Rows are points. The points of each table are mixes of a few directions, plus a little noise. Count the directions of each table, and those that both share. Where both have some left over, give the other angles between the two spaces (their principal angles), to ten degrees, smallest first.

First:
[[-0.04 -0.29]
 [ 0.16  1.00]
 [ 0.01  0.09]
 [-0.07 -0.48]
 [-0.05 -0.31]]
Second, 4 rows:
[[-0.08 -0.48]
 [-0.08 -0.53]
 [ 0.04  0.27]
 [ 0.11  0.74]]
Directions: first 1, second 1, shared 1

First:
[[-0.39  0.65 -0.39 -0.02  1.02 -0.11  0.46  0.60]
 [ 0.17 -0.27  0.16  0.02 -0.42  0.14 -0.26 -0.26]
 [-0.33  0.40 -0.25 -0.12  0.51 -0.51  0.67  0.34]
 [ 0.12 -0.28  0.15 -0.03 -0.48 -0.10 -0.08 -0.27]
 [ 0.27 -0.47  0.26 -0.01 -0.75  0.04 -0.27 -0.43]
 [-0.03  0.09 -0.05  0.01  0.15  0.03  0.03  0.11]
 [ 0.26 -0.28  0.17  0.11 -0.31  0.49 -0.58 -0.24]
 [-0.02 -0.16  0.10 -0.14 -0.43 -0.54  0.37 -0.20]
 [-0.01 -0.18  0.09 -0.13 -0.40 -0.50  0.35 -0.19]
 [-0.05  0.52 -0.26  0.28  1.11  1.05 -0.63  0.56]]
Second (8 x 8):
[[-0.02  0.81 -0.59 -0.63  0.04 -0.71  0.40 -0.42]
 [ 0.16  0.33 -0.20 -0.22  0.11  0.24 -0.32 -0.15]
 [-0.46  0.41 -0.46  0.31  0.28 -0.60  0.45 -0.17]
 [ 0.12 -0.34  0.28  0.17 -0.04  0.44 -0.30  0.17]
 [ 0.21 -0.29  0.29 -0.15 -0.18  0.23 -0.14  0.12]
 [ 0.01 -0.78  0.56  0.60 -0.05  0.63 -0.34  0.40]
 [ 0.50  0.14  0.06 -0.76 -0.23  0.23 -0.29 -0.12]
 [-0.51 -0.27  0.04  0.67  0.09 -0.46  0.53  0.16]]
Directions: first 2, second 3, shared 1; angles 50

First, 9 rows:
[[ 0.36  0.33  0.17  0.67 -0.59  0.67 -0.01  0.89 -0.60 -0.07  0.04 -0.16]
 [-0.35 -0.24 -0.20 -0.66  0.48 -0.54 -0.13 -0.72  0.47  0.14 -0.04  0.16]
 [ 0.38 -0.20  0.43  0.70  0.10 -0.23  0.98 -0.13  0.31 -0.54  0.05 -0.20]
 [-0.13 -0.10 -0.08 -0.25  0.19 -0.22  0.00 -0.29  0.20  0.04 -0.01  0.07]
 [ 0.08  0.30 -0.07  0.17 -0.43  0.54 -0.40  0.65 -0.53  0.16  0.01 -0.03]
 [ 0.57  0.07  0.48  1.07 -0.34  0.32  0.77  0.54 -0.19 -0.50  0.07 -0.31]
 [-0.49 -0.07 -0.40 -0.92  0.31 -0.28 -0.64 -0.50  0.18  0.41 -0.07  0.26]
 [-0.30 -0.13 -0.20 -0.56  0.30 -0.33 -0.23 -0.47  0.25  0.18 -0.04  0.16]
 [-0.11  0.05 -0.13 -0.22 -0.02  0.07 -0.30  0.04 -0.09  0.16 -0.03  0.07]]
Second (11 x 12):
[[-0.80  0.15 -0.38 -0.04 -0.41  0.12 -0.01 -0.04 -0.11 -0.27  0.60 -0.22]
 [ 0.17 -0.03  0.11 -0.55 -0.46 -0.62  0.07 -0.36 -0.03 -0.03 -0.02  0.00]
 [-0.02  0.02 -0.04  0.08  0.13  0.27 -0.04 -0.32  0.04 -0.13 -0.35 -0.27]
 [ 0.37  0.08  0.20 -0.36  0.00 -0.20 -0.27 -0.01 -0.23  0.25 -0.39  0.34]
 [-0.19 -0.47 -0.43  1.34  0.74  1.10  0.49  0.05  0.99 -0.28  0.15 -1.16]
 [ 0.48  0.05 -0.04 -0.56  0.10  0.20 -0.79 -0.15 -0.13  0.54 -0.84 -0.01]
 [ 0.02  0.16  0.41  0.28  0.22 -0.13  0.42 -0.12 -0.28 -0.40 -0.18  0.42]
 [ 0.49  0.02  0.23 -0.31  0.11 -0.18 -0.26  0.03 -0.16  0.30 -0.44  0.32]
 [-0.29  0.01 -0.10 -0.08 -0.30 -0.27  0.10  0.33 -0.06  0.01  0.65  0.19]
 [ 0.60 -0.04  0.40 -0.20  0.08 -0.48  0.06  0.10 -0.09  0.20 -0.25  0.46]
 [-0.83  0.02 -0.36  0.41 -0.20  0.16  0.25  0.50  0.04 -0.22  1.07 -0.06]]
Directions: first 2, second 5, shared 1; angles 60

First (8 x 20):
[[ 0.26 -0.17  0.25 -0.21  0.16  0.03  0.22 -0.04 -0.04 -0.11 -0.02 -0.35
   0.30  0.10 -0.23  0.22  0.25  0.13  0.03 -0.39]
 [-0.28  0.41 -0.32  0.67 -0.23  0.04 -0.34 -0.03  0.30  0.40 -0.06  0.95
  -0.59 -0.27  0.31 -0.66 -0.53 -0.48  0.16  0.77]
 [ 0.13 -0.22  0.17 -0.40  0.10 -0.04  0.17  0.04 -0.20 -0.22  0.05 -0.55
   0.31  0.16 -0.16  0.39  0.30  0.29 -0.12 -0.43]
 [ 0.21  0.03  0.13  0.15  0.10  0.08  0.14 -0.08  0.17  0.12 -0.07  0.13
   0.04 -0.03 -0.14 -0.12  0.03 -0.14  0.19 -0.05]
 [-0.92 -0.15 -0.60 -0.68 -0.44 -0.35 -0.54  0.37 -0.77 -0.56  0.32 -0.68
  -0.12  0.18  0.57  0.59 -0.05  0.68 -0.83  0.16]
 [-0.57  0.08 -0.43 -0.10 -0.31 -0.17 -0.39  0.18 -0.29 -0.14  0.15  0.03
  -0.28 -0.02  0.42  0.05 -0.23  0.16 -0.36  0.38]
 [ 1.31 -0.14  0.99  0.28  0.70  0.39  0.90 -0.42  0.66  0.36 -0.35  0.03
   0.62  0.02 -0.94 -0.18  0.49 -0.42  0.85 -0.81]
 [-0.14  0.19 -0.16  0.30 -0.11  0.00 -0.16 -0.02  0.13  0.18 -0.02  0.44
  -0.28 -0.14  0.15 -0.30 -0.26 -0.22  0.07  0.35]]
Second (9 x 20):
[[-0.14  0.11  0.41  0.01 -0.17  0.27  0.16 -0.09  0.39 -0.03  0.34 -0.27
  -0.48 -0.02 -0.19 -0.40 -0.24 -0.20 -0.47  0.02]
 [ 0.31  0.03  0.92  0.01  0.06  0.48  0.59 -0.27  0.70  0.02  0.35 -0.50
  -0.33  0.02 -0.62 -0.48 -0.06 -0.33 -0.35 -0.38]
 [-0.84  0.06 -0.93 -0.16 -0.41 -0.42 -0.74  0.34 -0.67 -0.21  0.03  0.18
  -0.18 -0.01  0.77  0.32 -0.23  0.39 -0.31  0.59]
 [ 0.30 -0.28 -0.50 -0.20  0.31 -0.40 -0.14  0.15 -0.65 -0.04 -0.51  0.16
   0.88  0.11  0.19  0.78  0.50  0.45  0.67 -0.26]
 [ 0.00  0.19 -0.64  0.49  0.05 -0.24 -0.40  0.06 -0.17  0.35 -0.44  1.02
   0.10 -0.18  0.40 -0.07 -0.13 -0.16  0.67  0.52]
 [-0.20 -0.21 -0.26 -0.43 -0.05 -0.22 -0.15  0.17 -0.48 -0.29  0.02 -0.41
   0.27  0.14  0.19  0.51  0.19  0.44 -0.18 -0.16]
 [ 0.26 -0.13  0.96 -0.32  0.06  0.42  0.62 -0.21  0.50 -0.21  0.44 -0.95
  -0.18  0.13 -0.65 -0.20  0.10 -0.08 -0.55 -0.62]
 [ 0.32 -0.02  0.47  0.05  0.15  0.23  0.35 -0.16  0.33  0.07  0.06 -0.16
   0.00  0.01 -0.36 -0.18  0.07 -0.19  0.03 -0.26]
 [ 0.00  0.25 -0.41  0.54  0.00 -0.10 -0.28 -0.02  0.06  0.37 -0.30  0.92
  -0.11 -0.19  0.27 -0.30 -0.23 -0.29  0.51  0.52]]
Directions: first 2, second 3, shared 2

First:
[[-0.04  0.38 -0.06  0.23  0.19 -0.31  0.33 -0.36  0.25  0.16  0.10  0.02
   0.02  0.25  0.02  0.25  0.06 -0.30  0.29  0.12 -0.06  0.30  0.06  0.24
  -0.16  0.10  0.14 -0.08  0.12 -0.34  0.12  0.10]
 [-0.22  0.42 -0.11  0.04  0.30 -0.43 -0.19 -0.34  0.15  0.21  0.36  0.21
   0.26  0.66  0.29  0.46 -0.02 -0.27  0.30  0.24  0.17  0.34  0.02  0.35
   0.00  0.17 -0.13 -0.04  0.53 -0.19  0.12  0.10]
 [ 0.18 -0.49  0.08 -0.22 -0.29  0.42 -0.05  0.46 -0.30 -0.22 -0.27 -0.14
  -0.16 -0.57 -0.15 -0.38 -0.05  0.32 -0.39 -0.21 -0.03 -0.37 -0.05 -0.31
   0.05 -0.15 -0.04  0.07 -0.40  0.27 -0.18 -0.13]
 [ 0.07  0.15  0.45  0.16  0.33 -0.11 -0.59 -0.57  0.06  0.33  0.71  0.41
   0.59  0.62  0.25  0.34 -0.07 -0.49  0.43  0.10  0.44  0.64  0.21  0.08
   0.15  0.61 -0.01 -0.01  1.00  0.24  0.20  0.18]
 [ 0.23 -0.60 -0.27 -0.68 -0.32  0.33  0.20  0.91 -0.50 -0.39 -0.57 -0.27
  -0.34 -0.87  0.04 -0.36 -0.16  0.50 -0.75 -0.18  0.00 -0.70 -0.14 -0.06
  -0.12 -0.36 -0.34  0.06 -0.71  0.08 -0.38 -0.24]
 [ 0.73 -0.66 -0.07 -0.54 -0.32  0.40  1.05  0.75 -0.43 -0.34 -0.80 -0.48
  -0.54 -1.54 -0.17 -0.52 -0.16  0.14 -0.69 -0.31 -0.07 -0.53  0.08 -0.05
  -0.54 -0.19  0.07 -0.06 -1.08 -0.19 -0.36 -0.17]
 [-0.76  0.72 -0.21  0.37  0.33 -0.54 -0.74 -0.54  0.40  0.27  0.56  0.37
   0.36  1.40  0.23  0.58  0.13 -0.08  0.54  0.35 -0.02  0.35 -0.14  0.22
   0.38  0.01 -0.14  0.03  0.79 -0.06  0.29  0.13]
 [-0.20 -0.09 -0.39 -0.18 -0.22  0.10  0.18  0.47 -0.08 -0.24 -0.45 -0.24
  -0.37 -0.23 -0.10 -0.20  0.04  0.46 -0.35 -0.03 -0.28 -0.52 -0.24 -0.05
   0.02 -0.51 -0.13  0.04 -0.63 -0.09 -0.14 -0.14]
 [ 0.03  0.14  0.60  0.81 -0.01  0.15 -0.19 -0.76  0.42  0.25  0.37  0.11
   0.19  0.32 -0.43 -0.12  0.21 -0.28  0.59 -0.09 -0.16  0.50  0.21 -0.44
   0.20  0.29  0.57 -0.02  0.35  0.27  0.35  0.19]]
Second, 9 rows:
[[ 0.07 -0.09  0.14 -0.16  0.20 -0.09  0.34 -1.02  0.26  0.17 -0.04  0.22
   0.15 -0.30 -0.17 -0.20 -0.39  0.08  0.04 -0.06  0.26  0.49 -0.23 -0.01
   0.20 -0.05 -0.33  0.04 -0.11  0.03  0.13 -0.18]
 [ 0.01  0.23 -0.06  0.07 -0.24  0.05  0.32  1.05 -0.10  0.17  0.46 -0.51
   0.35  0.32 -0.39  0.63 -0.24  0.44 -0.38  0.07  0.69 -0.56  0.24  0.78
   0.42  0.42  0.03  0.50 -0.55  0.29 -0.25 -0.79]
 [-0.38 -0.23 -0.03 -0.22 -0.32  0.21 -0.42  0.24 -0.29 -0.45 -0.05  0.33
   0.18  0.48  0.05 -0.11 -0.16  0.40 -0.49  0.13 -0.03 -0.54 -0.31  0.11
   0.08 -0.35  0.03 -0.17 -0.44  0.07 -0.18 -0.16]
 [-0.64  0.14  0.42  0.06 -0.43 -0.42 -0.12 -0.52  0.67 -0.16 -0.09  0.13
   0.02  0.46 -0.10 -0.48  0.19 -0.05 -0.21  0.06 -0.52 -0.19 -0.55 -0.34
  -0.37 -0.23  0.55 -0.38 -0.35 -0.13 -0.03  0.07]
 [ 0.29 -0.02 -0.11 -0.12  0.36  0.12  0.29 -0.69  0.21  0.21  0.01 -0.04
  -0.02 -0.38  0.08 -0.10 -0.07 -0.18  0.37 -0.16  0.21  0.34 -0.04 -0.09
   0.06  0.15 -0.30  0.05  0.14  0.04  0.21 -0.05]
 [ 0.08 -0.01  0.07 -0.27  0.20  0.08  0.18 -0.81  0.08 -0.04 -0.12  0.38
   0.16 -0.20 -0.07 -0.17 -0.41  0.01  0.12 -0.03  0.19  0.24 -0.37 -0.12
   0.06 -0.01 -0.27 -0.05 -0.14  0.06  0.13 -0.19]
 [ 0.42 -0.56 -0.89  0.60  0.31  0.45 -0.81  1.24 -0.31  0.17  0.06 -1.11
  -1.09 -0.24  1.23 -0.05  1.85 -0.76  0.70 -0.31 -0.93 -0.11  1.26 -0.38
  -0.45 -0.15  0.17 -0.23  1.48 -0.36  0.17  1.48]
 [ 0.11  0.55  0.19 -0.15 -0.02 -0.02  0.12  0.35 -0.24 -0.21 -0.16  0.43
   0.21  0.05 -0.29  0.30 -0.48 -0.13  0.14  0.14  0.11 -0.19 -0.31 -0.11
  -0.19  0.37  0.18  0.05 -0.19  0.11 -0.03 -0.32]
 [ 0.04 -0.02  0.26  0.19 -0.07 -0.36  0.10  0.17 -0.28  0.14 -0.08  0.17
   0.03 -0.19 -0.35  0.19 -0.28  0.19 -0.30  0.16  0.01  0.51  0.31  0.15
   0.20 -0.14 -0.05  0.18  0.16 -0.10 -0.15  0.13]]
Directions: first 4, second 6, shared 0; angles 30, 50, 80, 90

First (10 x 32):
[[ 0.04 -0.07  0.51 -0.19 -0.05  0.15 -0.08  0.14 -0.39 -0.24 -0.02  0.41
  -0.12  0.13  0.12  0.52  0.21  0.47  0.18 -0.23  0.88 -0.10 -0.36  0.32
   0.60 -0.62 -0.27  0.25 -0.82  0.69 -0.50 -0.43]
 [-1.24 -0.94 -0.41  0.55 -0.31 -0.28 -0.20 -0.07 -0.63  0.38  0.00 -1.06
  -0.23 -0.50  0.78  0.47 -0.37 -0.41 -0.21 -0.40  0.40 -0.49  1.39 -0.48
  -0.22 -0.11 -0.09 -0.37  0.54 -0.29 -0.03  0.51]
 [-0.25 -0.22  0.17  0.02 -0.10  0.01 -0.09  0.06 -0.31 -0.03 -0.01 -0.03
  -0.11 -0.05  0.22  0.35  0.01  0.14  0.04 -0.20  0.50 -0.14  0.12  0.05
   0.24 -0.32 -0.15  0.05 -0.27  0.27 -0.26 -0.09]
 [ 0.71  0.62 -0.23 -0.16  0.25  0.04  0.19 -0.10  0.73 -0.02  0.02  0.27
   0.24  0.18 -0.58 -0.74  0.04 -0.15 -0.03  0.46 -1.02  0.37 -0.52  0.00
  -0.40  0.61  0.30 -0.02  0.38 -0.45  0.47  0.07]
 [-0.96 -0.66 -0.70  0.58 -0.20 -0.33 -0.09 -0.16 -0.18  0.48  0.02 -1.11
  -0.08 -0.48  0.50 -0.05 -0.46 -0.66 -0.32 -0.12 -0.37 -0.29  1.34 -0.60
  -0.62  0.39  0.15 -0.48  1.04 -0.75  0.36  0.73]
 [ 0.55  0.40  0.23 -0.26  0.14  0.13  0.07  0.04  0.23 -0.19  0.01  0.50
   0.08  0.24 -0.32 -0.14  0.19  0.23  0.12  0.14 -0.07  0.19 -0.63  0.23
   0.17 -0.04  0.00  0.19 -0.33  0.21 -0.05 -0.27]
 [ 0.87  0.63  0.46 -0.47  0.20  0.24  0.11  0.10  0.27 -0.37 -0.01  0.88
   0.11  0.40 -0.50 -0.13  0.36  0.45  0.23  0.20  0.05  0.30 -1.12  0.45
   0.37 -0.16 -0.05  0.35 -0.69  0.46 -0.17 -0.52]
 [-0.47 -0.37 -0.05  0.18 -0.14 -0.08 -0.09  0.01 -0.32  0.11  0.00 -0.34
  -0.11 -0.17  0.32  0.28 -0.11 -0.06 -0.05 -0.21  0.32 -0.21  0.48 -0.13
   0.03 -0.16 -0.08 -0.09  0.07  0.03 -0.12  0.11]
 [ 0.53  0.48 -0.23 -0.11  0.19  0.01  0.15 -0.08  0.60  0.02  0.01  0.16
   0.19  0.11 -0.45 -0.61  0.00 -0.17 -0.04  0.38 -0.87  0.31 -0.35 -0.03
  -0.38  0.54  0.26 -0.04  0.39 -0.42  0.44  0.10]
 [ 0.21  0.15  0.21 -0.15  0.04  0.09  0.01  0.04  0.00 -0.13  0.00  0.29
   0.01  0.12 -0.09  0.08  0.12  0.18  0.10  0.00  0.18  0.06 -0.33  0.16
   0.20 -0.16 -0.06  0.12 -0.32  0.25 -0.14 -0.20]]
Second:
[[-0.65 -0.12  0.19 -0.31 -0.53  0.35  0.12 -0.36 -0.07  0.61  0.21 -0.50
   0.14 -0.30  0.23  0.39 -0.02  0.21 -0.08 -0.17 -0.07 -0.13  0.71 -0.52
   0.53 -0.49  0.29 -0.38 -0.04  0.50  0.00  0.35]
 [ 0.51  0.28 -0.37  0.16  0.34 -0.23  0.03  0.08  0.42 -0.17 -0.08  0.13
   0.06  0.15 -0.31 -0.60 -0.05 -0.36 -0.03  0.34 -0.62  0.23 -0.31  0.12
  -0.61  0.64  0.08  0.06  0.47 -0.64  0.37  0.07]
 [ 0.34 -0.13 -0.21  0.42  0.44 -0.40 -0.21  0.37 -0.13 -0.54 -0.22  0.27
  -0.20  0.18 -0.02 -0.20 -0.03 -0.27  0.05  0.05  0.28 -0.02 -0.37  0.43
  -0.49  0.38 -0.35  0.32  0.09 -0.49 -0.07 -0.26]
 [-0.75 -0.16  0.42 -0.47 -0.70  0.48  0.14 -0.40 -0.24  0.69  0.25 -0.42
   0.14 -0.32  0.32  0.68  0.06  0.45 -0.04 -0.30  0.25 -0.17  0.71 -0.50
   0.90 -0.84  0.27 -0.39 -0.40  0.91 -0.19  0.27]
 [-0.10 -0.32 -0.73  0.67  0.33 -0.54 -0.18  0.19  0.07 -0.13 -0.17 -0.42
  -0.14 -0.10  0.13 -0.46 -0.31 -0.72 -0.19  0.11 -0.41 -0.07  0.39 -0.04
  -1.01  0.81 -0.04 -0.07  0.91 -1.09  0.35  0.30]
 [-0.42 -0.12  0.20 -0.19 -0.33  0.24  0.07 -0.18 -0.16  0.32  0.11 -0.25
   0.05 -0.15  0.18  0.32  0.01  0.22 -0.03 -0.16  0.15 -0.09  0.39 -0.25
   0.44 -0.42  0.12 -0.19 -0.18  0.44 -0.10  0.13]
 [ 0.79  0.26  0.16  0.02  0.46 -0.13 -0.10  0.36  0.06 -0.65 -0.17  0.76
  -0.11  0.40 -0.31 -0.21  0.20  0.09  0.19  0.15  0.31  0.15 -0.97  0.61
  -0.13  0.16 -0.28  0.47 -0.37 -0.08 -0.18 -0.56]
 [ 0.94  0.27 -0.13  0.30  0.70 -0.38 -0.16  0.46  0.16 -0.82 -0.26  0.74
  -0.17  0.41 -0.37 -0.49  0.10 -0.19  0.10  0.25  0.09  0.20 -1.01  0.71
  -0.59  0.58 -0.36  0.55 -0.04 -0.56  0.01 -0.51]
 [-0.04 -0.10  0.27 -0.07 -0.06  0.08 -0.06  0.09 -0.22 -0.10  0.02  0.16
  -0.07  0.04  0.10  0.32  0.10  0.23  0.08 -0.15  0.52 -0.09 -0.13  0.15
   0.30 -0.36 -0.16  0.13 -0.43  0.38 -0.28 -0.22]
 [-0.55  0.11  0.24 -0.52 -0.64  0.53  0.29 -0.55  0.17  0.79  0.31 -0.49
   0.31 -0.31  0.07  0.27 -0.02  0.29 -0.11 -0.07 -0.46  0.02  0.66 -0.66
   0.63 -0.48  0.52 -0.52 -0.02  0.60  0.16  0.47]]
Directions: first 2, second 3, shared 2
